Each row is a point. The points of each table are mixes of a few directions, plus a little noise. How many directions does each table use, and how many do they share? Where both have some left over, give the other angles between the two spaces (their principal angles), to ten degrees, smallest first.

First (6 x 2)
[[-20 -43]
 [-10 -22]
 [ 21  45]
 [-14 -31]
 [ 23  50]
 [  1   1]]
Second (4 x 2)
[[ 27  59]
 [-17 -38]
 [ -6 -15]
 [ -2  -5]]
Directions: first 1, second 1, shared 1

First (6 x 3)
[[-75 -41  25]
 [ 31  18  -9]
 [-33 -17  12]
 [  7   5  -3]
 [ 35  18 -11]
 [ 33  19 -11]]
Second (6 x 3)
[[-24 -34 -41]
 [ -4  25  16]
 [-16  22   3]
 [ -1  52  35]
 [  2  -9  -6]
 [ 43 -58  -6]]
Directions: first 1, second 2, shared 0; angles 60

First (6 x 4)
[[ 19 -12   6   7]
 [ 30 -17  12  10]
 [-25  14 -10  -9]
 [-27  14 -10 -10]
 [-66  36 -26 -24]
 [ 69 -38  28  25]]
Second (6 x 4)
[[ 27   6 -46  40]
 [-45 -30   8  27]
 [-27 -41 -22 -26]
 [ 16  15  16 -37]
 [  9   7   9 -29]
 [ 20  43  35  24]]
Directions: first 1, second 3, shared 0; angles 70

First (7 x 8)
[[-30  33  35  16  17  40  39 -25]
 [ 38   5 -22 -11   1  -1 -40 -25]
 [ 52 -45 -24  21 -22  -6 -37  36]
 [-18  50  34  -5  28  13  60  -3]
 [-12 -22 -16 -65   0 -21 -32  12]
 [-23   2  19  30  -2  25  21  -7]
 [ -9 -24 -26  12 -21 -51 -10  13]]
Second (8 x 8)
[[-13   8 -11 -19   1   2 -28 -40]
 [ -3  -8  -5   2  -4   1  -9  -5]
 [-11  10 -10 -22   5   2 -25 -38]
 [ -5   4  -4 -12   2   1 -10 -19]
 [ 22 -67  15  84 -35   1  39 108]
 [ -4 -12  -3   7  -7   2 -10  -2]
 [ 25  66  29 -27  42 -11  71  27]
 [-12  -2 -11 -12  -2   2 -26 -31]]
Directions: first 5, second 2, shared 2

First (10 x 9)
[[-15 -40  14  16 -13  25 -30   4 -18]
 [-13   5  -6   5 -18   0 -64 -11 -21]
 [ 18  61  -3 -30  22  16  48  22  16]
 [ 25  23 -29 -20  11 -12  49 -30  80]
 [-12 -26  13  20  -2 -39 -12   9 -53]
 [  4 -25   2   7   6 -19  31  -5  12]
 [-17   3 -17  11 -27 -25 -94 -28 -28]
 [-15 -25  33  10  -1  46  -7  37 -44]
 [  9  24 -14  -7   6 -35  13  -9   7]
 [ 15  -1   8 -14  16  44  65  13  48]]
Second (10 x 9)
[[ 10 -15 -12   5   3 -44  10 -26  30]
 [  7 -39 -15   6  -3  -4  31 -31  57]
 [-15 -27  27  19   1  -9  -6  29 -63]
 [ 11 -32  36   8  22  -9  22  22   7]
 [-13  59 -27 -21 -13  53  29  15 -32]
 [  3  31  34  -9   9  23 -74  29 -19]
 [ -7 -22 -17   0  -8  40  72  -4  17]
 [ 21   8 -24  -7   7 -46  15 -37  61]
 [-20   2  -1   3 -19  40 -38   7 -35]
 [  2  36  -2  -3   1 -43 -61  -5 -24]]
Directions: first 4, second 5, shared 4

First (8 x 11)
[[ 41 -22 -19   0  12 -16   7  45  38  20  37]
 [-27 -28 -18   9  11 -28 -50  33   8 -45  -7]
 [-37   4   4   7 -18   4  30 -66 -28  17 -30]
 [-53  21  24  36 -20  24  29 -48 -24  11 -21]
 [ 37  24  13  -2 -17  10   7  18 -14   6   9]
 [ 38  -3  -8 -17  27   3 -33  68  39 -15  32]
 [-63   7   9 -13  16  23   3 -73 -10  -3 -36]
 [ 67  -1  -8 -25 -12 -18   5  22  -8  11  14]]
Second (11 x 11)
[[-38 -25 -16   6  -3 -11 -30  21  41   0  20]
 [-34 -17 -72  -2  34  -2 -14 -12  48 -33  56]
 [ 30  11  18  17 -57 -12  14  15 -30  23  -1]
 [ -4   5  31  -3   9   9  -6   1  -9   3 -31]
 [ 14 -30 -33 -16  18 -19   9  -2  33  20  24]
 [ 35  11  63  -3 -24   0  14   8 -41  35 -52]
 [-10   1  23   4  -8   2 -10  10  -5   2 -17]
 [ 21   7  66  -9   0   4   7   5 -30  27 -61]
 [-19   5 -19 -17  70  25  -3 -30  11 -36  -3]
 [-32 -18 -66  -3  29  -3 -15  -7  46 -28  52]
 [ 39  47   2  29 -71   5  31  -4 -65 -10  14]]
Directions: first 5, second 4, shared 2; angles 40, 90

First (11 x 12)
[[ -5   0  -2   0  -3   1   0  -5  -1  -1  -3   3]
 [-16  -2  -6   0 -10   3   0 -15  -3  -4  -9  10]
 [-67  -7 -26  -1 -42  12   1 -62 -12 -17 -38  39]
 [-60  -6 -23  -1 -37  10   1 -55 -10 -15 -34  34]
 [-83  -8 -32  -2 -51  14   2 -77 -15 -21 -46  48]
 [ 74   8  29   1  46 -13  -2  69  14  18  42 -43]
 [-25  -3  -9  -1 -15   4   1 -23  -4  -6 -14  14]
 [ 73   7  28   1  46 -13  -1  68  13  19  41 -42]
 [ 31   3  12   1  19  -5  -1  28   5   8  17 -17]
 [ 70   7  27   1  44 -12  -2  65  13  18  40 -41]
 [  8   1   3   0   5  -1   0   8   1   2   4  -5]]
Second (8 x 12)
[[  42   11    5  -45  -13    4   18   21   -5  -10    6  -22]
 [  18  -10   46    9   27  -30   -5   15   34   38   18   28]
 [-119  -16  -39   31  -49   18  -11 -100  -19   -6  -46   48]
 [  10   -2    5   18   20   -2   -8   15    2   15   17  -17]
 [  35   12  -18   -1   17    4    1   44   -3  -51   -9    0]
 [  16    0   12    4   13   -4   -1   15    3   16   18  -17]
 [  19    3   12  -38  -13  -14   14    8   18  -30  -24   49]
 [ -21    2  -23   19   -5   25   -6  -16  -32   25   24  -71]]
Directions: first 1, second 4, shared 1

First (11 x 14)
[[-25  11  29  28  -7  11  31 -29 -10  -6  -2  11  -5  11]
 [ 14   0  47   7 -34  -8 -11   0 -19  21  16  47  18 -20]
 [-13 -12  -1  43 -43 -13  26  -3 -25  24  38  40  48 -31]
 [ 12 -20   6  20 -60   8   1 -50   1   0 -24  10  46  18]
 [-34   2 -41  17  26  23  28  12 -11  -6 -13  -4 -43  14]
 [ 44   2  16 -54  15 -12 -56  29  15   3  -7  -6 -11  -6]
 [ -4  -2 -35  -8  24  -9  -1  27   5   0  14 -18  -4 -12]
 [ 71   3  30 -87  16  -3 -86   7  39 -14 -46 -31 -20  24]
 [-45  -1 -38  40   8  26  44   5 -25   1  -7  16 -35  10]
 [-43   2 -30  36  12  18  41  12 -24   4   5  17 -30   0]
 [ 22  17  16 -44  44 -41 -18 -10  54 -29  26 -82  36  -8]]
Second (9 x 14)
[[ -6 -54  24  -4  -1 -29  -6   5 -28  40 105  43  34  -6]
 [-16  18   6  40 -18 -24  33   9 -10  10  38  14  42 -50]
 [ 30  16 -19 -31  10 -11 -22 -15  49 -33 -40 -71  23   6]
 [-34 -18  38  -4  40   8  17 -22 -14   1  44   7 -36  39]
 [ -1 -28  38  -4 -15  15  -8 -35 -15   9   6  29  -8  39]
 [  1  38  22  11  -7  18   1  28 -19   4 -38  37 -44 -21]
 [ 39  15 -10 -17 -30  17 -37  19   3   0 -69  15 -16  -6]
 [ 23  16 -41 -19   8  -6 -18  17  29 -17 -36 -43   7 -12]
 [-36  -2 -59  29  14  12  41  -8   4 -15  -9 -31  -4  10]]
Directions: first 5, second 6, shared 5

First (10 x 20)
[[ 43  34   9  16  10 -15  37   3   0  25  -6  22 -48  47 -29  24  11   2
   36 -22]
 [ -5  19  -4  30  16  21  19  36 -10  23 -12  28 -77   1 -36  40  11   9
   46 -23]
 [ -3 -22  12 -14   3 -30  27 -33  15 -45  13 -23  22  17  26 -43  27 -35
  -25  -1]
 [ -7  -9   5 -13 -14   6  -9 -11   6 -33  10  -8  35  -3  23 -19   5  -5
  -10  13]
 [ 14  30  -2  21   8  15 -10  41 -22  56  -9  35 -52  -9 -35  39 -13  23
   33 -10]
 [  2  10   1  -2  -3   2 -70  29  15  35  -5  -2  -8 -26  -3  10 -27  -1
   -2  27]
 [ -3  12  -5 -12 -33  43 -68  16  10 -10   4   5  48 -22  18  16 -30  29
   12  35]
 [ -8 -18  16 -20  -5 -16  25 -18 -29 -25  21   2  38 -17  26 -50  22 -14
  -36   0]
 [-53 -47 -30   6  11   7 -22 -19  53 -44 -18 -55   0  -9  11   5  -8 -22
  -16   3]
 [ 20 -14  -2 -13   6 -34  69 -46 -38  13   3   0  40  21   1 -24   0  12
  -36 -26]]
Second (8 x 20)
[[   0  -17  -15   14   30    4   24   44   28   10   -9  -12  -10   32
    36    0   11   -8   15  -11]
 [   5  -10   -6    2   13    5   14   28    1   13    0    2   12   11
    27   -7    2    3    1   -3]
 [  19  -11    0  -17  -13   23  -33    7   -6    8    7   21   47  -34
    10   -3  -34   11  -22   35]
 [ -31   57   34   -4  -52  -45  -14 -121  -45  -44    6   -9  -59  -23
  -109   12   26   -4    2  -25]
 [   2  -23  -19   16   36    9   25   56   36   13  -11  -13   -8   36
    46    0    8  -10   16   -9]
 [  -8   14   11   -4  -27   -3  -46  -57   12  -30   -2   -5  -24  -28
   -58   21  -15  -12   -4   17]
 [   9    0    4  -11  -12    8  -13   -4  -16    5    7   14   28  -21
     1   -5  -14   10  -13   15]
 [   4  -10   -8    6   24    0   42   46  -10   25    1    2   14   27
    46  -18   16    9    5  -19]]
Directions: first 6, second 3, shared 1; angles 30, 90

First (8 x 24)
[[  13  -23  -40   27   39   -4   31   38 -121  -23   47   40   41 -112
    24   24  -12   12   29  -34   10   13  -20   47]
 [  -5    6   12   -8  -12    0   -9  -12   35    7  -14  -11  -13   34
    -7   -7    4   -4   -8   10   -2   -4    6  -14]
 [   7  -10  -20   14   20   -3   15   17  -61  -12   23   19   20  -57
    11   13   -6    6   14  -18    4    6  -11   24]
 [ -13   21   34  -25  -35    2  -26  -35  110   22  -42  -36  -38  102
   -21  -22   11  -11  -26   31   -7  -13   18  -43]
 [  -4    7   11   -7  -13    1  -10  -12   36    8  -13  -11  -13   33
    -8   -7    4   -2   -8   10   -3   -4    6  -13]
 [   9  -13  -23   17   22   -3   19   24  -71  -15   29   24   24  -67
    14   15   -7    8   17  -21    6    8  -12   28]
 [  -9   15   26  -18  -25    2  -21  -25   81   17  -32  -27  -28   76
   -16  -16    8   -8  -18   23   -5   -9   14  -30]
 [   1   -1   -2    3    3    1    2    2   -9   -2    2    4    4  -10
     2    2   -1    1    3   -3    1    1   -2    3]]
Second (8 x 24)
[[  6  26  48 -16   0  -5 -22  -3  44  14 -13   3 -40  30  14 -22  -3  -2
   -2   9  -5  -4  32 -18]
 [ 24   9  33  -3  54  -2   9  19 -51  -6  -1  21  -1 -44  55 -36 -38  21
   -1 -43   6  19  34   8]
 [-22 -27 -77  17 -49   2   5  -1   1  -7  19 -16  25  -3 -57  53  36 -16
   18  27  -6 -16 -60  19]
 [-36  -7 -66 -57 -94  21   2  -2  50  27 -15 -49  52  81 -34  46   5 -31
  -16  54 -39 -13  -4 -28]
 [ 20  15   3  -7  15 -11 -14  21   9  10 -19  -3 -34 -15  23 -38 -27  13
   14 -28  -6  -1  14   9]
 [-17 -34 -22  40   8   5  25 -22 -40 -29  29  10  36 -24 -36  42  36  -3
   -3   9  22   3 -47  13]
 [ 12  14  43   4  26  -7  -2  12 -31  -2  24  37 -16 -38  26  -1   0   1
   11  -3   5   4  21   6]
 [ 11   2  41  19  43  -4   0 -23  17 -11 -24  -4 -25  10  10 -42  -8  18
  -19 -28  20   9   7 -10]]
Directions: first 1, second 5, shared 1

First (9 x 32)
[[-14 -18 -18 -32  10  -5   2  11 -29 -15 -40   8   1   7  19  24   3  19
   -1 -26   5  28  45 -38   5   5  16 -22 -14 -22  10  25]
 [  8 -67 -23 -24  51  20  -1  10 -15  27  -3 -53   2  16  14  47  46  45
  -36 -32   9  -6  65  14  19  23  10 -14   0 -23 -15 -31]
 [ -9  51 -10  44 -64  31  20 -10  -2   1  36  18   3 -24  -1 -29 -27 -24
   41  19 -34 -46 -31  25 -29   2 -14  32  -9  39  -4 -10]
 [ 21   9  22   4  24 -19 -24 -37  10  16 -10  24 -11  14  -9  18   7  -9
  -31 -10  39  38 -28 -14  16  -6 -19 -10  32 -14  27  20]
 [ -1 -82  -1   9   8  -4  -2  39  10 -12   4   3  35 -41  22 -27 -30  -7
   60  29 -53  -8  14 -14 -16  12  18 -45  -9   1  -4  -2]
 [-23 105  38  42 -51 -15 -29  -7   1   9  18   2 -41  18 -52 -32  10  12
  -37  13  26 -20 -68  25   5 -39 -33  52   5  27  14 -14]
 [ 13  93  21  -1 -21 -19  12 -40  32 -13  13  27 -17  21 -32 -22 -11 -48
  -23  14  37   8 -66  16   3 -23 -13  49  15  15  -6  14]
 [  4 -17 -38  17 -22  46  14 -27 -44  21  -8  24   8 -11  43  46  -6  10
   25 -37 -17   2  44 -22 -19  34 -12 -17  -1  -4  26  15]
 [  0 -74   6 -58  60 -35   6  60  36 -33 -11 -46  21   0  -5 -26   5   1
    0  27 -15   2  26   6  18  -6  46 -22 -15 -18 -48 -16]]
Second (11 x 32)
[[  14  -32   21   33   18    2  -33   -7    6   38   18  -15   -5   -3
   -10    5   19   19  -16    3    7   -5  -16   18    9    1  -22  -12
    23   -1   14  -25]
 [ -18    7  -19   39  -47   43   10   15  -23   15   31  -20    2  -19
     8   -9    0   20   29    4  -41  -57   12   29  -23   13  -10   19
   -19   29   -7  -33]
 [  -5   99   22  -22   -6  -31   -4  -24   14  -13   -9    2  -36   46
   -43   -5   19   -9  -64   -9   60   19  -41    9   24  -34   -8   50
     7   -1   -4   11]
 [  -4   27  -85 -105  -25   11  119   -7   -1 -110  -49   66   50  -13
    67    1  -80  -96   85   -9  -41   28   66  -61  -38   30   72    3
   -53   -5  -43   86]
 [ -11    8   14   27  -11    4  -21    9   -8   20   14  -19  -14    2
   -16   -6   17   28  -14    2    2  -19  -10   18    3   -8  -13    9
     2    8    7  -23]
 [ -37  -36  -28   39  -53   46    5   53  -42    3   17  -23   14  -40
    24  -14  -10   40   63    9  -74  -61   43    7  -33   18    4   -9
   -37   26   -4  -30]
 [  34    1   18   13   29   -1  -11  -43   25   33   21    1   -6   12
   -11   14   14  -18  -31   -1   31   10  -34   22   13    1  -21    5
    36   -4    5  -10]
 [   6  -54   34   12   41  -27  -50   14    5   24  -11  -11   -5    0
   -13    4   17   30  -21    4   16   24   -9  -10   20   -9  -11  -39
    21  -20   23   -7]
 [  -7  -33   28   16   20  -22  -45   23   -4   17  -10  -14  -10    0
   -15   -3   18   36  -18    4   10   12   -4   -8   15  -13   -8  -24
     9  -12   20  -10]
 [  12  -12   -7  -30   20  -13   14   -9   11  -20  -18   19   13    2
    13    5  -15  -26    7   -2    6   29    7  -21    3    5   14  -14
     3  -13   -2   26]
 [  14   26    0  -23   13  -11   13  -26   17  -10   -7   14   -2   15
    -4    6   -2  -28  -17   -4   24   21  -13   -3    7   -4    3   11
    10   -7   -5   16]]
Directions: first 6, second 4, shared 4

First (8 x 32)
[[-10   3  13   5  15  -4  18   6  34   5  36   4 -11  22  44 -26 -22 -40
    6 -37 -30 -60 -22  -5 -24   0  32  17 -20  18 -26 -15]
 [-69  11 -63 -21   7  15   7  25  32  53  15  -8 -29 -29 -37  36 -27 -14
   33 -11   8 -10  18  32 -27  40 -48  -3 -46 -12  21  55]
 [ -1   5   6   3  17   8  19  12  18  -6  22   5   4  14  30 -25  -6 -12
    4 -19  -4 -41   2  -7 -15  -8  31   9  -8  16 -14 -11]
 [ 46   7   1   3  14  37   8  24 -53 -54 -37   8  56 -11 -16 -20  57  87
  -11  51  77  35  73 -20  30 -39  29 -20  42   6  22 -11]
 [-19  -1  -3  -2  -1 -10   1  -4  21  19  16  -2 -18   4   8   5 -21 -30
    6 -19 -24 -18 -21   7 -13  13  -7   8 -18   0  -8   5]
 [ 66 -16  42  13 -33 -21 -35 -38 -62 -40 -52   1  23   1 -20   9  38  39
  -36  44   6  80 -11 -16  49 -24  -8 -14  56 -16   8 -27]
 [ 31   1  24   9  12   7  12   6  -9 -32   3   8  23  18  30 -33  16  13
  -10   1  10 -19  10 -18   4 -27  44   4  18  16 -13 -28]
 [-42  -9 -21 -10 -31 -32 -30 -28  18  53  -3 -13 -47 -18 -37  55 -34 -44
    7  -9 -45  33 -48  29  -4  46 -72   0 -25 -29   8  35]]
Second (9 x 32)
[[-50   9 -69 -24  -3  23  -7  23  -4  38 -20 -10 -10 -47 -72  52   1  33
   26  28  44  44  46  31   0  33 -66 -20 -22 -24  43  62]
 [ 35 -10  29   8 -18 -16 -18 -24 -27 -20 -22   1   8   6  -1   1  15   9
  -20  16  -8  34 -16 -11  23 -13   0  -3  28  -6  -3 -20]
 [ 60 -20  79  24 -25 -46 -21 -52 -14 -32  -4   4  -2  41  49 -24   0 -36
  -38 -14 -62   4 -73 -26  19 -24  33  14  35   6 -38 -60]
 [-23  -1  -1  -1   2 -11   4  -4  30  22  24  -2 -22   9  16   0 -26 -40
    8 -28 -33 -31 -28   6 -19  15  -1  12 -22   4 -14   2]
 [-10   5 -43 -15  -8  23 -13  14 -35   5 -41  -6  14 -41 -68  39  27  62
    8  48  59  67  54  15  22   9 -48 -25  10 -23  43  40]
 [ 16   6  14   7  23  16  22  18   4 -25  15   8  21  17  34 -37  10   9
   -1  -8  14 -39  18 -16  -8 -24  48   6   4  21 -13 -22]
 [-70  14 -49 -15  24  16  25  32  57  48  44  -4 -29  -9   3   6 -39 -39
   36 -37  -8 -62   7  23 -45  33 -12  11 -57   7  -1  37]
 [-18   7 -16  -5  13  13  13  17  14   8  13   0  -1  -3   2  -4  -6  -1
   12  -7  10 -22  15   4 -13   4   5   2 -15   5   2  10]
 [ 59 -10  57  19  -8 -16  -7 -25 -25 -44 -10   7  21  28  36 -31  19   4
  -30   4 -15   5 -23 -28  20 -34  42   4  37  10 -22 -49]]
Directions: first 3, second 3, shared 3

First (10 x 32)
[[ 10 100  25 -25  24 -16 -19 -20 -11  13 -13  50 -25   0  -2   4  26 104
  -23  13 -54  33   7  15 -17 -12  16  -1 -25  30  -5  83]
 [ 13  16  16 -24 -16 -43   2 -33 -11 -15 -10  -2 -19  14   8   8  31  34
   10  40 -62  -1   4  17  34 -11  30 -28  23   2   1   1]
 [ 13  -8  -9  16  22  10 -10 -25 -20  19   9 -23  -7 -19  10  23  13  -3
   25  -3   6  20 -16  12 -11  -7  26 -30   6 -10   9  -7]
 [-54  18  -1  72  36  68 -11  30  15   9   0  -3  -5 -37  -8   0 -24 -17
    9 -50 118  -9  15  35 -54  27  -5  14 -33   0  11 -29]
 [ 31  30  29 -40 -60 -44  14   6  -5 -13  15  -7  -2  43  13  -3   9  33
    2  38 -95 -11  23  -6  29  18   9 -18  46  16 -11  24]
 [ -8 -42  25 -30 -36  15  -3  47  53 -10  -7  14  54   5 -27 -27  -9 -43
  -23  -7  15  -4  18 -56  -8  20 -73  37  30   6 -44  -2]
 [-20 -74 -29  19  22   0   2 -28   2 -13 -15 -23  -1 -18  -6   4   8 -58
   18   0  48 -15 -23   8  26 -30   9  -5  -4 -35  14 -67]
 [  6  -9  -5 -37 -16 -17  11  18  18 -12 -11  29  16  20 -13 -26 -14  -4
  -36   5 -27  -7  -1 -38  19 -12 -35  39 -11   8 -11  23]
 [ 30 -47 -48  34  31  11   5 -37 -50  25  31 -55 -11 -19  29  36  -2 -41
   42  -9  15  11 -39  14  -2 -16  48 -41   0 -29  35 -33]
 [-18  22  -6  18  -4  22  13  43   8  -1   4  14  -2  10  -3 -17 -37  -6
  -22 -28  32 -21  13  -2 -16  21 -23  37 -26  13   6   9]]
Second (8 x 32)
[[-20   5  13   2  -3   2  -2   1 -11   5  10   3   3  -7   8  -2  -3  -1
   17  -2   5   2   0  18  -4   5   3   7  -4  -4  -3  18]
 [ 78 -21 -56 -12  15 -18  -2  -5  51 -23 -37 -21  -5  21 -32  10   0  11
  -62   5 -19 -18   9 -63  22 -18  -7 -28   9   8   5 -76]
 [-37  10  41  13 -26  50  41 -11 -68  16   6  45   2  18  17 -18  49 -27
   20  -1 -12  51 -34  11 -44  18  -1  27  15  26  29  63]
 [-56  16  21   1  13 -39 -53  21  22  11  41 -31   4 -51  19  11 -64  21
   55  -5  39 -44  32  72  29   1  10   3 -32 -44 -47  20]
 [ 21  -4  -5   1  -8  22  27 -11 -17  -3 -17  18  -2  24  -7  -7  33 -13
  -23   1 -17  23 -17 -30 -17   1  -5   1  15  22  22  -3]
 [ 70 -19 -62 -15  27 -44 -28   4  76 -25 -25 -42  -5   1 -30  18 -33  26
  -51   4  -3 -46  28 -45  44 -23  -3 -36  -5 -12 -16 -88]
 [-18   4   3  -3   7 -20 -24   9  17   3  14 -16   1 -21   6   6 -29  12
   19  -1  17 -23  16  26  17  -2   5  -1 -14 -19 -21   1]
 [-39  10  43  13 -28  50  40 -11 -70  17   6  45   3  16  19 -19  48 -29
   23  -2 -10  52 -34  11 -46  20   0  28  14  25  29  65]]
Directions: first 6, second 2, shared 0; angles 60, 70
